Each row is a point. Each copy is the shape, with its points in the same order, stretched, turned, moved and blurred by noise. Say if it was mirrored as well.

Shape (6 x 2):
[[ -8   8]
 [-42 -23]
 [ 14 -16]
 [ 26  22]
 [  7  44]
 [-14 -15]]
Copy 1 (6 x 2):
[[ -5   4]
 [-52   8]
 [  0 -19]
 [ 30  -8]
 [ 23  17]
 [-25  -6]]
Copy 1 is: only turned
Copy 2 (6 x 2):
[[  2  -1]
 [-64 -13]
 [ -7  24]
 [ 44  16]
 [ 54  -7]
 [-33   4]]
Copy 2 is: mirrored
Copy 3 (6 x 2):
[[ 16   6]
 [ -9 -28]
 [ -8  36]
 [ 26  41]
 [ 52  17]
 [ -9   3]]
Copy 3 is: mirrored
Copy 4 (6 x 2):
[[ -6  15]
 [-76  19]
 [-12 -33]
 [ 39 -13]
 [ 48  30]
 [-39  -4]]
Copy 4 is: only turned

Shape (7 x 3):
[[ 43  30 -12]
 [ 15 -12  12]
 [  1 -55  -8]
 [  7 -20  -7]
 [  5  60 -34]
 [ 15  14   9]
 [  1  -7 -15]]
Copy 1 (7 x 3):
[[-26  13 -30]
 [ 10  14  -4]
 [ 19  30  34]
 [ -1  14  16]
 [-50 -19 -17]
 [ -4  -3 -11]
 [-10  10  20]]
Copy 1 is: mirrored
Copy 2 (7 x 3):
[[-53   8 -51]
 [ -2 -28 -16]
 [ 13 -44  40]
 [ -2 -16  12]
 [-39  65 -37]
 [ -7   0 -30]
 [ -4   5   4]]
Copy 2 is: only turned
Copy 3 (7 x 3):
[[  3  54 -15]
 [ -5  -5 -36]
 [-60 -43 -53]
 [-32 -18 -28]
 [  6  39  45]
 [ 16   6 -10]
 [-29 -11 -15]]
Copy 3 is: only turned
Copy 4 (7 x 3):
[[ -9 -68 -24]
 [-25   4  12]
 [-37  52  -5]
 [-16  24   2]
 [ 43 -66 -34]
 [ -5 -25   3]
 [ -8   9  -9]]
Copy 4 is: only turned

Shape (7 x 4):
[[-19  -3  60 -16]
 [-12 -11  52  -1]
 [ -2   8 -26 -11]
 [-46  -4   3  29]
 [ 45 -18 -43 -26]
 [ 31  -4 -40  18]
 [-45 -30   3  19]]
Copy 1 (7 x 4):
[[ 17  51  -2   8]
 [ 16  43  17   4]
 [-14 -12 -16  -5]
 [-26  21  30  30]
 [  4 -31 -15 -64]
 [  4 -37   5 -23]
 [-30  23  51   7]]
Copy 1 is: only turned
Copy 2 (7 x 4):
[[ 24   7  28 -71]
 [ 23  14  13 -60]
 [-16  24   7  11]
 [-12 -15 -19  -9]
 [ -1  49  -5  34]
 [-19  37 -27  31]
 [ 10 -30 -19  -6]]
Copy 2 is: mirrored

Shape (7 x 4):
[[ -1  15   4  19]
 [ -1  -2   2 -26]
 [-15   6 -25  20]
 [ -7   3 -30 -12]
 [ 44   1  38  -9]
 [ 56  40 -56  26]
 [ -8  18  26 -22]]
Copy 1 (7 x 4):
[[  3  19 -15  -8]
 [  6 -20  16  -7]
 [-13  21  -5  14]
 [-13   2  30  11]
 [ 45  -2   1 -37]
 [  9  68  41  -4]
 [ -6 -15  -5 -33]]
Copy 1 is: mirrored
Copy 2 (7 x 4):
[[-12  13  13  25]
 [ -1  21 -24  14]
 [-16  22  14  -9]
 [-17  33 -10  -9]
 [-19 -14 -25  69]
 [-95  40   2  27]
 [ 12  23 -11  40]]
Copy 2 is: only turned

Shape (10 x 6):
[[  7  -5  14   8  41  11]
 [ 46  39  28 -23 -36  30]
 [  4  32   4   4  50  12]
 [ 25  -6 -14   7 -18  45]
 [-19  -5 -27 -26 -56  40]
 [  0 -11 -10   9  35 -14]
 [  7 -16   1  -6  47 -25]
 [ 18   8 -33 -23 -25  31]
 [ 13  21 -21   9 -51  15]
 [ -9   2  29  18  42  10]]
Copy 1 (10 x 6):
[[ 22 -34  -2 -16 -30   8]
 [ 64  64   6 -15  18  11]
 [  2  -2  34 -21 -41  30]
 [ 39 -17  10  -9  36  10]
 [ 38   1   7  48  52  15]
 [-21 -32  -6  -2 -22  13]
 [-24 -44 -30  -7 -35  19]
 [ 17   7  -1   8  40  41]
 [ 13  24  21  15  55   8]
 [ 23 -31  17  -9 -39  -7]]
Copy 1 is: only turned
Copy 2 (10 x 6):
[[  1  21   7   0  30 -45]
 [ -8  67 -19   0 -62  -4]
 [-36  26  -8   2  26 -56]
 [ 22  27 -14  36 -19 -23]
 [ 50  -4 -70   6 -47 -21]
 [ -5 -12   6  -8  28 -36]
 [ -4  -3  34 -27  31 -46]
 [ 13  12 -29  21 -42 -41]
 [  4   6 -48  17 -47  17]
 [  0  17 -10 -14  47 -30]]
Copy 2 is: only turned

Shape (9 x 6):
[[ 15  21 -44 -17  19 -22]
 [-45  26 -15   0 -26   2]
 [-15  28 -32  -6   9 -42]
 [ 18 -31  14  -6 -13  32]
 [ 12 -26  33  20 -21   4]
 [  6 -38  28  18   0  16]
 [-50 -15   6 -20  42 -16]
 [-14  20  21  31  21  19]
 [ 10  28  13 -36 -11  12]]
Copy 1 (9 x 6):
[[ -8  23  11 -29  35  30]
 [ 19  29  31  10  37 -27]
 [-15  42  21 -21  50  -4]
 [ 17 -47  15  16 -46  22]
 [ -4 -46  12   6 -50  -5]
 [ -5 -59   2  25 -49  12]
 [-26  23  24  56  21  -8]
 [ 12  -3 -31  36 -20  -7]
 [ 29  29  10  12 -28   8]]
Copy 1 is: mirrored
Copy 2 (9 x 6):
[[  9  20 -20 -61  27 -29]
 [-63 -13  39 -20  17  22]
 [-28  14 -20 -51  38 -15]
 [ 42 -32  27  16 -24   3]
 [ 26 -32  22  36 -18 -15]
 [ 25 -26   5  27 -35  -6]
 [-24   2 -51 -30   6  61]
 [-26  47  16  18 -31   8]
 [ 30  16  33   3  28  36]]
Copy 2 is: only turned
Copy 3 (9 x 6):
[[ 21  52  -4  36 -37  -6]
 [-15  28 -54  -1  56 -24]
 [ 49  39 -39  26  -2 -11]
 [-57 -22  19 -31 -10  38]
 [-23 -52 -11 -18   8  59]
 [-20 -48  24 -32   9  43]
 [ 54  -7  -3 -65   9 -32]
 [  3 -49   6  28  36 -16]
 [-38   1 -47   6 -30  -4]]
Copy 3 is: only turned
Copy 4 (9 x 6):
[[-11  37  -3 -12  -4  44]
 [-46  37 -24  16  23 -14]
 [-19  37 -14 -26   3  16]
 [  6 -11   6  41 -13  -2]
 [ 20 -15  -7  20 -15 -26]
 [ 28  -6  14  28 -22 -25]
 [-12  14  43 -23  -7 -16]
 [ 24  37   6  21  20 -20]
 [-27 -15  -9  11  37  25]]
Copy 4 is: mirrored

Shape (13 x 8):
[[ -1   9   8  21   8  -8  18  10]
 [  9 -15 -10  26  10  -5   1  -4]
 [-22  -8   1  18 -31 -28 -29  19]
 [ 38  17 -32  14 -23 -17 -31 -24]
 [-40  25  22 -43 -16 -11 -23  42]
 [ 23 -11 -23  22  -4  -2 -67  -3]
 [-33  16 -38 -44 -69  26  14   9]
 [-42  -1 -43  -3  -1 -37  38  11]
 [-26   4  43 -28  47 -27   5  15]
 [ 45  29 -22 -24  37  18   4  16]
 [-32 -36 -19 -52  13 -31  27  -9]
 [-41 -24   1   4  22 -24 -22  -6]
 [-18  28  11  -8  32  -6 -14   2]]
Copy 1 (13 x 8):
[[-14 -10   5 -19  24 -10 -25  22]
 [-34  17  11  -9   9 -11 -17  -1]
 [-26 -37  27  31  -2  22  -7  13]
 [-20  28  -6  54 -20 -18  -4 -10]
 [ 35 -79  -8  -2  12  21   3 -10]
 [-34  18  13  38 -33  -7 -21 -31]
 [ 41 -26  24  23 -13  23  70  17]
 [-35 -32 -10 -39  23  18  36  48]
 [ 10 -47 -39 -42  44  16 -38 -12]
 [  9   7 -26 -24  14 -64 -16 -36]
 [ -5 -13 -29 -33  42  36  41  -8]
 [-30 -18  -3 -18   4  41 -22  -2]
 [  4 -31 -31 -22   7   4 -37  -3]]
Copy 1 is: mirrored
Copy 2 (13 x 8):
[[-30 -15   9 -16  25 -13   2   8]
 [-33 -14 -10   2   0 -14   2 -14]
 [-39 -11  22 -10 -20  -5 -56  -3]
 [-30 -46 -32  33  -8  65 -10   3]
 [ 15   9  19 -45  25   5 -55  -9]
 [-25 -28 -22  53  -5  25 -27 -40]
 [ 15  41 -24 -29 -29  47 -34  42]
 [-48  14 -21 -54  -3 -41 -43  32]
 [ -6 -18  13 -72  52 -36 -12 -42]
 [ 30 -29 -37  18  55  10  22 -17]
 [ -8  -2 -47 -92 -25 -31 -38 -27]
 [-52   6 -11 -40   0 -27 -33 -40]
 [-18  -3  -4 -23  62   7  -9 -24]]
Copy 2 is: mirrored
Copy 3 (13 x 8):
[[ 15  -1  16  10 -16  -2  -9 -16]
 [ -4 -19   1  29  -9  -9  -7 -13]
 [-18   9  48   6  10 -12  14 -31]
 [-13 -34   3  -3  35 -19  -5  -1]
 [ -1  46  57 -32 -26 -32  11 -24]
 [-59 -10  12   6  32 -13 -20  -3]
 [  4  35 -20 -36  -2 -41  26 -49]
 [ 51   5   0  44 -21 -50  25 -25]
 [ 22  11  50   5 -56 -15  11   8]
 [  4 -10 -12  -9 -32 -43 -48   5]
 [ 24  -9  -9  32 -51 -56  57 -16]
 [ -6   5  26  29  -9 -14  30   6]
 [  9  14  25  -6 -15 -16  -4  25]]
Copy 3 is: only turned

Shape (13 x 9):
[[ 36  22  24  39  26 -10 -28 -17  24]
 [-22 -33   9 -23 -45  33 -13   9  11]
 [ 20  17   1  32 -48  43  -1  19 -16]
 [  7   5 -15  41  15  37  -2  30 -32]
 [ 13  15 -30  -1  -2 -16 -28   4 -25]
 [-15   3 -29  23  15 -34 -51  38  -1]
 [ -6 -10 -35  -7 -45 -23  -7  20  19]
 [ 12  -9  39   1 -44  37 -53   9 -14]
 [-27 -32  27 -22   1 -37 -15  -6   5]
 [-23  12 -23  41   6  18 -20 -27 -13]
 [ 15  45 -16   6 -35 -23  22 -39  37]
 [  3  -9  26  30 -13 -29   5  -9   4]
 [ 47 -25  -2  34 -26  25   3  -5 -34]]
Copy 1 (13 x 9):
[[-11  -4  -4  49 -49 -13  33 -29 -17]
 [-10   6 -52 -67  10  -1 -43  17  -3]
 [-44 -31 -32  20   6 -19 -42  31  -5]
 [-31 -20  28  34 -13 -16 -37  48  25]
 [-20  27  -4  33  27 -21 -10  14 -34]
 [ -2  30  12  19 -17 -25   3  38 -52]
 [ 23  -2 -34 -16  25   0  -7   2 -69]
 [-55  22 -63 -20 -16 -40 -39  11   0]
 [ -6  24   0 -47 -22  15  -4 -21 -34]
 [-52 -12 -11  19 -25  15  15  45  -7]
 [  7 -34 -33  12  30  22  51 -38 -57]
 [-20 -18   2  13 -39  13   5 -24 -39]
 [-25   5 -30  52 -20   4 -63  18   7]]
Copy 1 is: mirrored
Copy 2 (13 x 9):
[[ 35  28 -38  15  43  15  31  26  36]
 [-76 -13  10 -22 -34   0  13  23 -25]
 [-52  35 -12  12 -13 -44 -27  25   6]
 [-36  11  20   0  36 -37 -40  -6  24]
 [ -4 -20   6  27  20  -2 -21  37  52]
 [ 37 -12  51  -5  35  -7 -11  50  58]
 [ -8 -23  19 -18 -34 -17 -11  60  14]
 [-83  22   0  12  -3  18  13  36   4]
 [  5 -17  26  -8 -20  40  23   8  -5]
 [-10  16  14  -1  15 -28  15 -19  56]
 [ 47   0 -53  34 -34 -28  17  40  18]
 [ 24  33  10   5 -21  15   4  14   7]
 [-62  26 -19 -10  -4  11 -45  12  16]]
Copy 2 is: mirrored
Copy 3 (13 x 9):
[[-11  38  48  -4  30 -15 -35  33  35]
 [ -5   1 -59  11  -2  13  -8 -16  14]
 [  4  19 -12  -7  -1  40  35  -4  62]
 [ 17  23  -2 -27 -27  52  14   4  13]
 [-30   0  20  17  -4  39  -4  -6  22]
 [ -7  25   3  28   5  53 -16  14 -31]
 [  1 -15 -18  42  17  44  -9 -28   7]
 [-35  37 -40   5  14   0  -6  10  46]
 [  7  12  -1  35 -17 -31 -40 -21  -8]
 [ -3  38  24 -19  14  14   6 -26 -22]
 [ -9  -3  57  32  47 -19   0 -29  45]
 [ 24  35  30  20   4 -21 -28 -14  25]
 [  9  29   2 -23 -10  30 -18 -19  62]]
Copy 3 is: mirrored
Copy 4 (13 x 9):
[[ 32 -26  11  29 -59 -36 -15  -3 -41]
 [-37  31 -31 -61 -12 -52  -1 -22 -19]
 [  9 -15 -35 -42 -25 -42  31  44 -32]
 [  2  -4 -11   1 -24 -35  46  32  -7]
 [ 36   9 -18  12  16 -15  -5  12 -30]
 [ 29  49  -3   9  -9 -33  -9  17 -28]
 [ -8  45   0 -30  15 -13 -39  22 -27]
 [  2  -1 -53 -53 -38 -60  28 -15 -70]
 [ -7  41   4  -8 -24   3 -30 -62 -16]
 [ 18  -5 -41  16 -22 -33 -16   1  17]
 [ 40 -18  23 -22 -10  11 -59  18  -8]
 [  9   2   1  -9 -50  11 -23 -12 -21]
 [-31 -34 -37  -5 -25 -13  25  28 -44]]
Copy 4 is: mirrored

Shape (14 x 9):
[[-53  20 -16  -1 -35   1 -13  19  52]
 [ 10 -15 -31 -10 -18  -9  25   0 -21]
 [  6   7  20   8  18 -11 -31  17 -21]
 [ 23 -30  30  -9   5  30 -31   0 -32]
 [-55  14 -15 -11 -24 -26 -23 -12  30]
 [ 22 -10  54  39  10  14 -13  10 -22]
 [ -9  -3 -44   2   6  -5 -29  -8  42]
 [-10  -3  19   7   6  16 -42  27 -52]
 [ -8   0  -4 -17   1   9  12 -38 -27]
 [-54 -14 -26  -5 -40 -21 -25  22  48]
 [ 33   2  45 -19 -11  -4 -36  12 -20]
 [ 29  -5  29  34 -25  11 -52  -9 -45]
 [-37  29 -39   2 -28 -33 -19  17  44]
 [ 14  21 -21 -19 -11  38   7  -8 -20]]
Copy 1 (14 x 9):
[[ 75  26   9   0  -6  -4   6  20  -5]
 [-12 -12  18  11  33 -11 -13 -22 -22]
 [-31  24  13  -8  29   3  32 -31 -12]
 [-53  -4  11  -8   1 -22  24 -46 -15]
 [ 73  31  -1  -5   2   6  -1  -3 -24]
 [-44  -7  26 -32   6   8  37 -25  17]
 [ 28  31  15   8   0  -6 -13 -18   3]
 [-49  18   4 -11  52 -24  54 -54 -21]
 [ -3   4  13 -21  16 -13  -9 -25 -37]
 [ 69  19  -5  17   3  -3   4  -4  -1]
 [-24   1  22   2 -10   3  37 -33 -26]
 [-22  -2  44 -27  14   5  44 -53   8]
 [ 73  37  15  10  15  12   1   4  -5]
 [-11   5  37  -6  16 -29   1 -18 -27]]
Copy 1 is: mirrored
Copy 2 (14 x 9):
[[ 15  74   1  14 -13 -12 -11 -26  76]
 [ 17 -21  -3 -18 -26 -13  25  -4  25]
 [ -4  10 -11 -11  25  23  31  25 -24]
 [-15 -13 -15  -8   3  57  21  27 -43]
 [ 32  66  16 -43  -9 -16  -8 -26  54]
 [-43 -35 -24   8  37  34  14  43 -25]
 [ 67  36   1 -17  12   8  -2 -18  52]
 [-27  12   4 -11  -3  43  56  52 -24]
 [  7 -14  45 -31  -6  10   2   0   3]
 [ 24  69 -38 -38 -23  -4   4 -31  76]
 [-13  21 -30  -5  10  23  -6  16 -67]
 [ -1  -8 -23 -34   9  34  16  85 -37]
 [ 56  70  -3  -8  -5 -37   0 -16  66]
 [ 19  -3  46  31 -29  20   1  14   3]]
Copy 2 is: mirrored
Copy 3 (14 x 9):
[[-22 -30  13  59  -1 -33  13  33 -35]
 [ 17 -33   1  -9 -16   1  41  -3 -32]
 [ 15   5  16 -22  12  10 -40  38   5]
 [  1   8 -26  -2  34  37 -20  -3  44]
 [ 15  -4   3  39  20 -24  23  43 -44]
 [ -5  38  29   4   9  33 -26   0  26]
 [ 27 -60  27  28   6   3  14  23 -23]
 [-22  -1 -24 -29  23  30 -43  45  21]
 [ 35  15 -22  11  -1  24  42  15   8]
 [-22 -42  16  39  29 -42  25  19 -54]
 [ 23  24 -13  -8  25   7 -58   5  16]
 [  1  15 -23   1  34  68 -47  11   6]
 [ 13 -46  30  29  -6 -37   0  45 -69]
 [ 14 -35 -37  16 -33  28   7  21  15]]
Copy 3 is: only turned

Shape (17 x 11):
[[  5 -22 -17 -30   0   9  27   6 -59 -22  27]
 [ 34  42  59 -14 -13 -12 -35  49  48  -3  71]
 [ 62 -35  45 -14 -18 -19  -3  18  40 -28  22]
 [ 15 -10  74   1  10 -20   9   5  20  -6  47]
 [-27 -22 -15  -4  10  36  15  47 -15 -26  -1]
 [  5  -2 -35   2 -15 -13  27  12 -30  19 -36]
 [-31   2 -24 -36 -37 -15  11 -23 -41  -8 -43]
 [  4   4 -24  26  12  -7 -19   3 -53 -24  -1]
 [ -7   8 -45 -29  45 -22  -3   5   7 -12  -7]
 [ 25  21 -38 -31  -2  12  13  -5 -47 -19 -48]
 [ 31  17  53  -1  -6 -34 -12  17  30 -23  62]
 [  2  17   4  17  -7   4  38  -3  20 -44  -4]
 [ 27  -4  73  -8 -23  -3 -23   7  12 -46  29]
 [-13 -13 -50   2 -26  -1  -4  10 -23 -42  47]
 [-12  -7 -35 -17  -3   1 -31 -20 -23   1 -41]
 [ 12  -4 -30   0 -27  16  -4 -36 -24  26 -34]
 [  2   1  -6  -9  22  43  23  -1  10 -32  56]]
Copy 1 (17 x 11):
[[ 32 -25  27  -5   5  32   5  38  18 -19 -48]
 [ 23 -30  -5  53 -50 -53 -31 -23 -45   9  62]
 [ 24   7  39  -3 -59 -46 -10   9   3  25  39]
 [ 36   9   2  24 -43 -42 -36 -28 -26   6  -4]
 [ 34 -54  33  18  35  26  12 -16  22   0 -43]
 [  0 -19  21 -47  30  35  13   7  -8 -12 -21]
 [ -4 -58  -9 -52 -17  16  -4  31  16  -7 -40]
 [-14  10  14   5  -2  55   7 -19  -3  -4 -37]
 [ 38 -14  -1   3  14  44 -34 -25  40 -31   7]
 [-22 -11  25 -42  17  51 -19  47  16   1 -19]
 [ 30   4  -9  34 -65 -36 -28 -22 -31  17  38]
 [ 13   8 -11  -5  -7  -4 -10   2   3  43   4]
 [  2 -10  12  21 -78 -47 -26   1 -17  38   5]
 [ 25 -36  -2  17 -18  19  45  15  28  -3 -11]
 [-20 -35   8 -28  -1  21  -3   3  35 -25 -27]
 [-39 -14   8 -50  17  -2  17  38  17 -21 -24]
 [ 37  -8   0  37  19  -9  -7  20  34  -3 -11]]
Copy 1 is: only turned
Copy 2 (17 x 11):
[[ 21 -74  31   1 -38 -28  -1  28  25  12 -29]
 [-15  39  30  -3 -12  10   7   0   1  75  85]
 [-28 -11  17  -1  12 -72  40 -13 -10  33  61]
 [-41 -12  13  -8   6 -16  15  -6  42  49  37]
 [ 16  16  42 -31   6  -3 -11  55  25  11 -22]
 [ 14 -39 -17  -1  -3  -4  -1   3 -23 -19 -31]
 [ 42 -38 -30   5 -66 -16  31 -23  15 -37 -34]
 [-20 -51  76 -10 -31  16   7  -2  -2  -6 -28]
 [  5  22  26  34 -50 -25 -23  -7   7  10 -55]
 [ 42 -37  22  64 -36   3  18  -4 -14 -23 -32]
 [-46  -5  28   1 -29 -14  16  -9  15  44  60]
 [-19   4  17  28 -13   2   0  16  25 -19  38]
 [-22 -12  35  -5 -12 -23  59 -13  31  31  71]
 [ -5 -41  64 -40 -65 -33 -23  11  10  -9   3]
 [ 30 -13  23   5 -30 -17  14 -43  -4 -20 -48]
 [ 38 -45   1  20   8  -8  -2 -47 -12 -28 -25]
 [ 12  -3  64  23  -6 -12 -49  27  55  27  13]]
Copy 2 is: mirrored
Copy 3 (17 x 11):
[[ -8  -4 -27 -16  55   7  20 -28  28 -16 -29]
 [ 12 -20  41 -26 -42  27  29  62 -20  38 -57]
 [ 13 -17   5 -15 -21  -6 -29  13   4 -10 -79]
 [ -8   0  13 -34 -24 -14   8  -3  20  16 -43]
 [ 28 -27 -26  10  18  15  -5 -31  13   1  -3]
 [  9 -18   0  -4   8  -9   4 -21 -25 -41  26]
 [ -1   0 -44 -30  29  29   4 -57 -46 -12  31]
 [-16  -7   9   0  13  40   0 -25  24 -33 -19]
 [  1   9   4  41   8  17  21 -24 -22 -10 -39]
 [-19  -6 -42  12  20  32   6 -22 -13 -43 -14]
 [-12 -21  32 -31 -23  10  12  15  -4  19 -57]
 [-10 -62   1   0   2  -5 -19 -34 -22  11   3]
 [ -8 -16 -13 -40 -26  32 -17   0  16  13 -57]
 [ 11 -41  20 -19  63  23 -10 -19  -7  16 -12]
 [  5  24 -22   8  11  42 -10 -20 -21 -25  -5]
 [ -5  11 -11  -9  20  17 -22   6 -25 -24  20]
 [-10 -26  -3   8  30   2  -1   8  16  36 -36]]
Copy 3 is: only turned

Shape (15 x 11):
[[ 14  21  16  -2  22  -8   2 -17 -38 -48  -3]
 [ 42  12  45  43  18 -28  40  -1 -24  -6 -12]
 [ -2  18 -46 -32  21  18 -16  50   0 -23 -30]
 [-27 -28 -37  27  14   6  -5  17  -1  45   3]
 [ -9  20 -17 -46  22  22  -9  -6 -37  11 -40]
 [ 24  12  23  16  15 -41  14   0 -29  -6 -27]
 [ 53  25  41  15  13 -40  24 -23  -3   5   6]
 [  1 -15 -18 -31  -9  30 -29  35  21  39 -23]
 [-10   3  46 -21  29 -25   2  12 -18 -23 -14]
 [ 22  12  12   4  -2 -68  18   1 -37   2   9]
 [  4 -30   3  20 -37 -12 -11 -38   0  14  27]
 [-16  32 -30 -37  45  22 -42  22  39  37 -10]
 [-52  18 -37  -5 -23  20  -7  18  26  26 -28]
 [-10  51   4 -34  16  33 -27  42 -35   2  -1]
 [ -2 -18 -10  -2  -2  -7  53   2   5  20  19]]
Copy 1 (15 x 11):
[[-14  29  23  18  25  35  44 -11  -8 -14 -15]
 [-45  45 -27  32  17   5  -2 -44  10 -13  -3]
 [ 31  25  15 -45  30  60 -17  37 -40 -17 -16]
 [-27  -3  15 -42 -13  -4 -64 -38  -3  35 -23]
 [ 22 -19  51  -5  32  54  -8   8  17 -15 -15]
 [-29  28   8  38  34   2  -4 -27  -2  -9 -30]
 [-29  29 -31  51  49  -2   6 -59 -18   5  -7]
 [ 30 -18   4 -35 -13  17 -70 -16 -13 -15   0]
 [ 13  58  22  16  30  -7  -2 -20   6   4 -24]
 [-30  29  -1   5  70 -31  13 -52 -17 -22 -44]
 [-37 -43  -2   8 -28 -43  10 -65 -15  16  -5]
 [ 46   8  35 -17  32  50 -51  -8 -51  31  -1]
 [  2 -32  36 -40 -10  -8 -44  36 -27  18   9]
 [ 18  45  68 -39  33  44 -38   2  -5 -48  12]
 [-25   6 -24 -46  38 -27  -6 -28   7  22   2]]
Copy 1 is: only turned
Copy 2 (15 x 11):
[[ 29 -63  11  -5 -43 -12 -13  23   8   2  13]
 [ -5  11  49 -18 -24 -37  12  64  19 -27 -23]
 [ -1 -17 -41  47  -6  43  39  13 -12  -8  61]
 [ 37  67 -30  26  11   5   6  -9 -16  11  14]
 [ 53 -35  20  10  -5  66   1   1  -9 -33  57]
 [  0   2  40 -13 -41 -23  13  18  24 -41   2]
 [-27  -1  32 -13 -23 -30 -20  43  38 -20 -12]
 [  0  34 -19  69  22  48  21 -11   0 -21  18]
 [ 14 -24  33  21 -14 -39  14  21  31 -43  18]
 [-12   1   0  -8 -54 -40 -25   9  19 -43  13]
 [ 14  -4 -11  12 -24 -26 -47 -42  -5  25 -39]
 [  2  24 -45  48  39  58  20  -2  34  -3  67]
 [ -1 -15 -38   8  39  51  36 -42 -22 -29  24]
 [ 35 -34 -54  43   4  62  10  36  13 -42  51]
 [ -6  15  -2  17  22 -22 -17  35 -36  -1  14]]
Copy 2 is: mirrored
Copy 3 (15 x 11):
[[ 13  32 -13  -1  19  -3   3   1  20 -55  28]
 [ 29 -19  11  12   2 -25  25 -52  -1 -54  49]
 [-39 -23  23 -37   3 -23 -18  55  51 -17 -24]
 [ 17 -37  11 -24 -29  14  -8   3  44  16   6]
 [  7 -16 -21 -34   3 -24 -35  54  36 -15  23]
 [ 18 -18   4  23  -1 -37   4 -20  -1 -52  32]
 [  7  12  -6  30  -2 -27  39 -46 -22 -32  47]
 [-41 -51   6 -40  -7  -6 -31  27  17  20  -2]
 [  5   1  -8  25  45 -16   0  12  -1 -16  25]
 [  5 -11   4  48 -23 -17  22  -5  -5 -35  43]
 [ -7   3 -32  13 -44  37  -3 -31 -17 -15  26]
 [ -6  -4  22 -33  22 -25 -10  39  36  54 -26]
 [  8 -33  -9 -19 -17  -4 -11  56   4  24 -47]
 [-21  15  38 -48  37 -18 -27  61   3  -7  11]
 [-13 -22 -20  -2 -33  20  39   9  19  -9  32]]
Copy 3 is: only turned
Copy 4 (15 x 11):
[[ 10  36 -10  32 -10 -13  17  42   0 -35 -12]
 [ 42   8 -15  17  -1   7  -9  25 -28  14 -77]
 [-14  18   8 -44   1  34  -6  37 -18 -45  28]
 [  9 -48  10 -46  -1  12  11   5 -12   8  13]
 [-20  42 -16 -30 -32  -8   3 -14 -10 -44   0]
 [ 14   4   0  13   4  -3  -7  24 -23  -6 -66]
 [ 36   2 -10  42  -2  12 -25  -4 -18   3 -54]
 [-24  -5   6 -54   7  46 -15 -12 -18  16   4]
 [ -9  14  11  29   0  14  39  25 -32 -21 -48]
 [ 31  -9  22  19  28 -12 -12   3 -16 -16 -44]
 [  3 -33 -17  24  32  -9   4   2   9  26   2]
 [-20 -20  32 -30 -42  51 -16 -11 -16 -34  50]
 [-18  -9  -7 -42  -7   1  -4  -9 -54   5  41]
 [  0  49  44 -32 -26  15  -4   3 -14 -17  31]
 [ 37 -10 -26 -13  20  12   9 -21 -32  -5   1]]
Copy 4 is: only turned
